Each row of a before or after table is a point. One or more steps were done to the points. Then noise was added and the rows were shuffled. The steps act on columns, c1 being the first. What was done? A step turns or swaps two columns, mirrors them in a line or flattens them onto one, adds a multiple of one to another, or multiplies or shifts one. Angles are multiples of 10 degrees, from the lower column toward the higher: turns from -170 to 170, lines from 10 to 170 but not 90. Use the fewest steps. Two steps may share a column if one is a turn and the other turns, adds or multiplies; they go together, in the order done. Otherwise the lowest column goes first.

Before (9 x 3)
-0.21 -0.05 +0.07

-0.19 +0.70 -0.18

+0.06 -0.03 +0.07

-0.09 +0.12 -0.24

+0.57 -0.13 +0.38

-0.24 +0.47 -0.14

+0.37 -0.09 +0.39

+0.14 -0.39 -0.12

+0.30 +0.07 +0.08
After (9 x 3)
+0.73 -0.22 -0.31

-0.48 -0.20 +0.47

-0.40 -0.33 +0.66

+0.15 -0.04 -0.07

+1.12 -0.17 -0.35

-0.44 -0.04 -0.07

+0.58 -0.09 -0.02

-0.14 +0.11 +0.27

+0.27 +0.34 -0.23
Steps: multiply c1 by 2; turn c2 and c3 by 130 degrees

Before (14 x 9)
-0.26 -0.14 +0.08 -0.19 -0.38 -0.42 -0.53 +0.09 -0.10

+0.42 +0.02 -0.39 +0.12 +0.09 +0.51 +0.52 -0.57 +0.12

+0.57 -0.21 +0.12 -0.05 +0.19 +0.53 -0.22 -0.58 +0.16

-0.09 -0.32 +0.12 +0.54 -0.15 -0.07 -0.58 +0.44 +0.05

-0.55 -0.29 +0.66 +0.44 -0.32 -0.38 -0.38 -0.11 -0.37

-0.32 +0.00 +0.11 -0.60 -0.21 -0.17 -0.37 +0.47 +0.46

-0.27 +0.14 +0.20 -0.68 -0.22 -0.20 +0.04 +0.30 +0.33

+0.46 -0.22 +0.19 -0.03 +0.14 -0.17 +0.29 -0.19 -0.30

+0.47 -0.45 +0.23 -0.09 -0.20 +0.70 +0.21 -0.25 +0.23

+0.15 -0.35 -0.10 +0.58 -0.27 -0.27 -0.47 -0.44 +0.18

-0.19 -0.04 +0.26 +0.19 -0.15 +0.06 -0.41 -0.06 -0.49

+0.42 -0.30 -0.15 -0.12 -0.20 +0.35 +0.03 -0.25 +0.35

+0.17 +0.00 +0.39 +0.30 -0.66 -0.13 -0.46 -0.10 -0.41

+0.11 +0.45 +0.35 +0.60 -0.30 -0.63 -0.51 -0.32 +0.20
After (14 x 9)
-0.24 +0.15 +0.21 -0.67 -0.28 -0.18 +0.05 +0.29 +0.33

+0.48 -0.47 +0.24 -0.11 -0.29 +0.73 +0.18 -0.23 +0.21

-0.10 -0.35 +0.12 +0.58 -0.19 -0.03 -0.58 +0.44 +0.08

+0.45 -0.02 -0.42 +0.09 +0.11 +0.52 +0.54 -0.55 +0.15

+0.12 +0.44 +0.34 +0.56 -0.38 -0.64 -0.52 -0.33 +0.20

+0.46 -0.25 +0.21 -0.07 +0.18 -0.18 +0.31 -0.18 -0.29

+0.40 -0.31 -0.15 -0.11 -0.25 +0.36 +0.05 -0.23 +0.38

-0.56 -0.28 +0.67 +0.47 -0.44 -0.40 -0.37 -0.12 -0.38

+0.57 -0.18 +0.13 -0.07 +0.23 +0.51 -0.25 -0.58 +0.15

-0.25 -0.10 +0.08 -0.18 -0.49 -0.41 -0.53 +0.11 -0.12

-0.14 -0.04 +0.29 +0.16 -0.24 +0.07 -0.38 -0.09 -0.53

+0.13 -0.35 -0.08 +0.58 -0.36 -0.29 -0.48 -0.46 +0.17

+0.14 -0.01 +0.38 +0.31 -0.86 -0.12 -0.47 -0.10 -0.42

-0.35 +0.01 +0.09 -0.62 -0.29 -0.17 -0.36 +0.47 +0.45
Steps: multiply c5 by 1.3

Before (14 x 14)
+0.08 -0.17 -0.21 -0.34 +0.05 -0.08 +0.07 +0.11 +0.13 +0.43 +0.42 -0.01
 -0.31 +0.04

-0.13 -0.41 -0.28 -0.20 -0.53 +0.56 -0.14 -0.40 +0.50 -0.33 -0.30 -0.04
 -0.11 +0.23

-0.34 -0.16 +0.08 +0.04 +0.10 +0.18 -0.15 -0.07 -0.47 -0.57 +0.14 -0.32
 -0.24 +0.11

+0.06 +0.16 -0.07 -0.33 +0.14 -0.54 +0.05 +0.30 +0.11 +0.26 +0.06 +0.21
 +0.10 -0.13

-0.03 -0.75 +0.05 +0.04 -0.27 +0.22 -0.11 -0.66 +0.50 -0.46 -0.06 +0.13
 -0.48 +0.00

-0.14 -0.54 -0.11 -0.16 -0.16 +0.47 -0.20 -0.54 +0.38 -0.33 +0.03 +0.49
 -0.16 +0.47

-0.19 -0.10 -0.23 +0.50 -0.30 +0.14 -0.20 -0.26 -0.30 -0.31 +0.14 -0.06
 -0.10 +0.14

+0.01 -0.41 -0.45 +0.28 +0.11 +0.12 +0.08 -0.08 -0.39 -0.50 -0.17 -0.12
 -0.15 +0.21

-0.22 -0.05 -0.12 +0.22 -0.12 -0.09 +0.11 -0.31 -0.28 -0.33 -0.14 -0.29
 -0.26 +0.63

+0.45 +0.17 +0.01 -0.26 +0.02 -0.19 +0.06 +0.33 +0.34 -0.07 +0.52 +0.04
 -0.13 +0.09

+0.11 +0.06 -0.12 +0.12 -0.12 +0.17 -0.18 -0.08 -0.46 -0.25 -0.29 +0.02
 -0.47 +0.18

+0.28 -0.14 -0.26 -0.49 -0.30 -0.60 -0.26 +0.30 -0.08 +0.14 +0.19 +0.07
 -0.03 +0.24

+0.07 -0.23 -0.36 -0.37 -0.15 +0.21 -0.09 -0.76 +0.35 -0.38 +0.16 +0.14
 -0.25 -0.01

-0.10 -0.19 -0.23 +0.36 +0.19 +0.20 -0.51 -0.33 -0.12 -0.41 -0.18 -0.34
 -0.27 +0.32
After (14 x 14)
+0.00 -0.08 -0.46 +0.25 +0.11 +0.10 +0.07 -0.09 -0.59 -1.52 -0.18 -0.14
 -0.17 +0.21

-0.33 +0.20 +0.09 +0.02 +0.14 +0.19 -0.18 -0.06 -0.45 -1.70 +0.14 -0.31
 -0.23 +0.11

-0.02 -0.91 +0.07 +0.04 -0.25 +0.19 -0.12 -0.62 -0.07 -1.41 -0.05 +0.12
 -0.50 +0.02

+0.08 +0.04 -0.10 -0.33 +0.14 -0.52 +0.05 +0.29 +0.19 +0.76 +0.05 +0.21
 +0.09 -0.16

+0.07 -0.25 -0.22 -0.36 +0.04 -0.07 +0.08 +0.10 +0.02 +1.30 +0.40 -0.01
 -0.29 +0.04

-0.20 +0.11 -0.24 +0.51 -0.30 +0.12 -0.19 -0.28 -0.29 -0.92 +0.16 -0.08
 -0.09 +0.12

-0.23 +0.13 -0.13 +0.22 -0.14 -0.08 +0.09 -0.31 -0.25 -1.00 -0.13 -0.29
 -0.27 +0.63

-0.13 -0.62 -0.30 -0.20 -0.52 +0.57 -0.16 -0.41 +0.11 -0.99 -0.30 -0.05
 -0.09 +0.23

+0.30 -0.09 -0.27 -0.52 -0.28 -0.60 -0.26 +0.31 -0.14 +0.40 +0.18 +0.05
 -0.02 +0.25

-0.14 -0.05 -0.21 +0.35 +0.18 +0.19 -0.51 -0.30 -0.23 -1.23 -0.19 -0.33
 -0.29 +0.32

+0.47 -0.09 +0.03 -0.25 -0.01 -0.21 +0.07 +0.32 +0.37 -0.23 +0.54 +0.03
 -0.09 +0.08

-0.14 -0.63 -0.09 -0.16 -0.15 +0.48 -0.21 -0.56 -0.07 -1.01 +0.05 +0.48
 -0.17 +0.46

+0.07 -0.42 -0.38 -0.37 -0.16 +0.17 -0.10 -0.81 +0.15 -1.16 +0.16 +0.15
 -0.24 +0.00

+0.09 +0.34 -0.16 +0.08 -0.08 +0.17 -0.18 -0.05 -0.29 -0.74 -0.30 +0.01
 -0.47 +0.18
Steps: turn c2 and c9 by 40 degrees; multiply c10 by 3

Before (12 x 32)
-0.51 +0.02 -0.30 +0.16 -0.20 +0.14 -0.34 -0.28 -0.27 -0.28 +0.10 -0.09
 +0.41 -0.10 -0.40 -0.10 -0.22 +0.80 +0.05 +0.01 +0.20 -0.53 +0.20 +0.62
 -0.32 -0.18 +0.01 +0.25 +0.58 +0.22 +0.67 +0.08

+0.14 +0.37 +0.28 -0.66 -0.12 -0.29 +0.01 -0.38 +0.25 +0.21 -0.09 +0.41
 +0.12 -0.36 +0.72 -0.05 -0.16 +0.37 +0.64 -0.62 -0.50 -0.12 +0.14 -0.20
 -0.20 -0.09 +0.23 -0.20 +0.07 +0.20 -0.02 -0.33

-0.08 +0.28 +0.29 +0.08 -0.50 +0.21 +0.21 -0.28 +0.53 +0.10 -0.21 -0.34
 +0.00 +0.16 +0.29 +0.20 +0.15 +0.11 +0.50 +0.32 +0.06 +0.13 -0.16 -0.15
 -0.23 -0.26 -0.91 +0.30 -0.02 +0.03 -0.07 +0.20

-0.46 -0.06 +0.41 -0.40 -0.11 +0.12 +0.44 +0.13 +0.16 +0.12 +0.13 +0.02
 +0.05 -0.11 +0.17 -0.05 -0.33 +0.49 +0.73 +0.75 -0.27 +0.07 +0.76 -0.31
 -0.42 -0.26 -0.39 +0.00 +0.20 -0.01 +0.17 +0.32

-0.26 -0.06 -0.18 -0.52 -0.29 +0.34 -0.23 -0.12 -0.11 -0.13 -0.15 -0.41
 +0.10 -0.56 +0.12 +0.02 +0.12 -0.58 -0.18 -0.01 -0.04 +0.34 -0.11 +0.18
 +0.05 -0.74 +0.14 +0.09 +0.11 +0.34 -0.22 +0.14

-0.05 +0.26 +0.12 -0.67 +0.10 -0.12 -0.38 -0.09 -0.22 -0.09 +0.55 -0.39
 +0.08 -0.21 +0.10 +0.05 +0.46 +0.30 +0.69 -0.18 +0.52 +0.19 -0.66 +0.23
 -0.20 -0.40 +0.10 -0.12 -0.45 +0.05 +0.35 +0.63

+0.06 +0.34 -0.28 -0.60 -0.15 -0.32 +0.80 +0.19 -0.34 +0.05 -0.33 -0.46
 +0.38 +0.29 +0.49 +0.51 -0.04 -0.44 +0.40 -0.20 +0.04 -0.61 +0.06 +0.53
 -0.04 +0.21 -0.05 +0.19 +0.81 -0.20 +0.06 -0.03

-0.45 -0.10 +0.09 +0.01 -0.05 -0.58 -0.17 -0.02 +0.09 +0.18 +0.23 -0.27
 +0.70 -0.40 -0.22 +0.05 -0.49 +0.03 +0.13 -0.15 +0.25 -0.29 +0.07 +0.27
 -0.12 +0.18 -0.25 +0.24 -0.10 -0.32 +0.55 -0.23

+0.29 -0.08 -0.07 -0.02 -0.17 +0.12 +0.68 -0.04 -0.10 +0.51 +0.10 +0.13
 +0.02 -0.45 -0.46 +0.42 -0.68 -0.47 +0.32 +0.07 -0.19 +0.08 -0.27 +0.12
 -0.17 +0.25 -0.09 -0.22 +0.12 -0.38 +0.44 -0.01

-0.27 -0.12 +0.70 -0.19 -0.03 -0.69 +0.43 -0.91 -0.22 -0.34 -0.18 -0.27
 +0.52 -0.18 -0.12 +0.71 -0.28 -0.26 -0.18 -0.91 +0.47 +0.07 +0.18 +0.16
 -0.73 -0.55 +0.88 +0.08 +0.42 +0.31 +0.30 +0.21

-0.38 +0.30 -0.15 -0.39 -0.02 -0.67 -0.08 -0.41 -0.52 +0.56 +0.16 +0.09
 -0.34 -0.20 +0.21 -0.25 -0.16 +0.03 +0.70 -0.30 +0.31 +0.07 -0.39 +0.12
 +0.54 -0.16 -0.17 +0.18 +0.18 +0.68 +0.22 +0.66

-0.24 +0.25 -0.18 -0.23 -0.42 -0.47 +0.30 +0.10 -0.07 +0.19 +0.62 +0.30
 -0.56 +0.32 +0.04 -0.48 +0.16 -0.19 +0.43 -0.35 -0.27 +0.00 -0.32 +0.55
 -0.07 -0.21 -0.05 +0.12 +0.86 +0.13 -0.55 +0.04
After (12 x 32)
-0.50 +0.03 -0.30 +0.17 -0.20 -0.68 -0.36 -0.27 -0.26 -0.28 +0.10 -0.10
 +0.39 -0.03 +0.18 -0.09 -0.21 +0.80 +0.05 +0.01 +0.20 -0.55 +0.21 +0.64
 -0.32 -0.18 +0.02 -0.29 +0.70 +0.22 -0.13 +0.08

-0.38 +0.31 -0.17 -0.39 +0.00 +0.02 -0.11 -0.40 -0.54 +0.58 +0.15 +0.09
 -0.34 +0.08 -0.26 -0.24 -0.17 +0.04 +0.70 -0.29 +0.31 +0.09 -0.39 +0.12
 +0.53 -0.15 -0.18 -0.24 +0.11 +0.68 -0.91 +0.66

-0.26 -0.06 -0.16 -0.50 -0.31 +0.10 -0.23 -0.12 -0.10 -0.13 -0.14 -0.40
 +0.09 +0.44 -0.14 +0.02 +0.13 -0.56 -0.17 -0.03 -0.03 +0.35 -0.12 +0.19
 +0.06 -0.73 +0.13 -0.37 +0.06 +0.35 +0.50 +0.14

+0.29 -0.06 -0.05 -0.01 -0.17 -0.44 +0.69 -0.04 -0.11 +0.51 +0.10 +0.14
 +0.03 +0.50 +0.42 +0.41 -0.68 -0.49 +0.32 +0.06 -0.18 +0.09 -0.24 +0.13
 -0.17 +0.26 -0.09 -0.03 +0.28 -0.39 -0.05 +0.00

-0.26 +0.23 -0.19 -0.22 -0.42 +0.70 +0.31 +0.09 -0.08 +0.18 +0.61 +0.32
 -0.56 -0.34 -0.32 -0.49 +0.18 -0.18 +0.42 -0.35 -0.26 +0.00 -0.32 +0.58
 -0.04 -0.21 -0.05 +0.06 +0.80 +0.13 -0.32 +0.04

-0.06 +0.28 +0.29 +0.09 -0.51 +0.00 +0.19 -0.27 +0.51 +0.10 -0.21 -0.34
 -0.01 -0.30 -0.27 +0.20 +0.16 +0.11 +0.51 +0.35 +0.07 +0.12 -0.17 -0.15
 -0.21 -0.27 -0.88 -0.16 -0.12 +0.03 +0.29 +0.20

-0.45 -0.08 +0.08 +0.00 -0.06 -0.30 -0.17 -0.03 +0.08 +0.17 +0.24 -0.26
 +0.71 +0.25 +0.23 +0.04 -0.49 +0.03 +0.13 -0.13 +0.22 -0.30 +0.08 +0.26
 -0.11 +0.19 -0.24 -0.40 -0.01 -0.32 -0.99 -0.24

+0.06 +0.33 -0.28 -0.60 -0.16 +0.05 +0.80 +0.19 -0.34 +0.04 -0.33 -0.46
 +0.39 -0.35 -0.75 +0.52 -0.03 -0.44 +0.41 -0.19 +0.04 -0.61 +0.08 +0.52
 -0.04 +0.22 -0.04 -0.02 +0.58 -0.19 -0.43 -0.04

-0.46 -0.06 +0.41 -0.41 -0.09 -0.21 +0.44 +0.13 +0.15 +0.10 +0.14 +0.02
 +0.04 +0.08 -0.22 -0.04 -0.35 +0.49 +0.73 +0.75 -0.25 +0.08 +0.77 -0.32
 -0.43 -0.28 -0.39 -0.07 +0.14 -0.03 +0.07 +0.30

-0.25 -0.12 +0.70 -0.18 -0.03 -0.07 +0.42 -0.92 -0.23 -0.34 -0.20 -0.26
 +0.52 +0.14 -0.05 +0.72 -0.26 -0.25 -0.17 -0.91 +0.48 +0.07 +0.17 +0.17
 -0.72 -0.56 +0.87 -0.16 +0.42 +0.31 -0.99 +0.22

+0.14 +0.37 +0.29 -0.68 -0.15 +0.11 +0.02 -0.38 +0.24 +0.20 -0.10 +0.42
 +0.12 +0.40 -0.71 -0.05 -0.15 +0.36 +0.65 -0.63 -0.52 -0.13 +0.14 -0.20
 -0.21 -0.09 +0.25 +0.00 -0.17 +0.21 -0.37 -0.32

-0.07 +0.25 +0.11 -0.67 +0.10 -0.30 -0.37 -0.09 -0.22 -0.09 +0.55 -0.39
 +0.06 +0.24 +0.06 +0.04 +0.48 +0.32 +0.70 -0.18 +0.52 +0.19 -0.66 +0.21
 -0.21 -0.38 +0.11 -0.02 -0.43 +0.05 -0.30 +0.65
Steps: turn c6 and c31 by 110 degrees; multiply c31 by 1.3; turn c14 and c28 by 150 degrees; mirror c15 and c29 in the line at 100 degrees
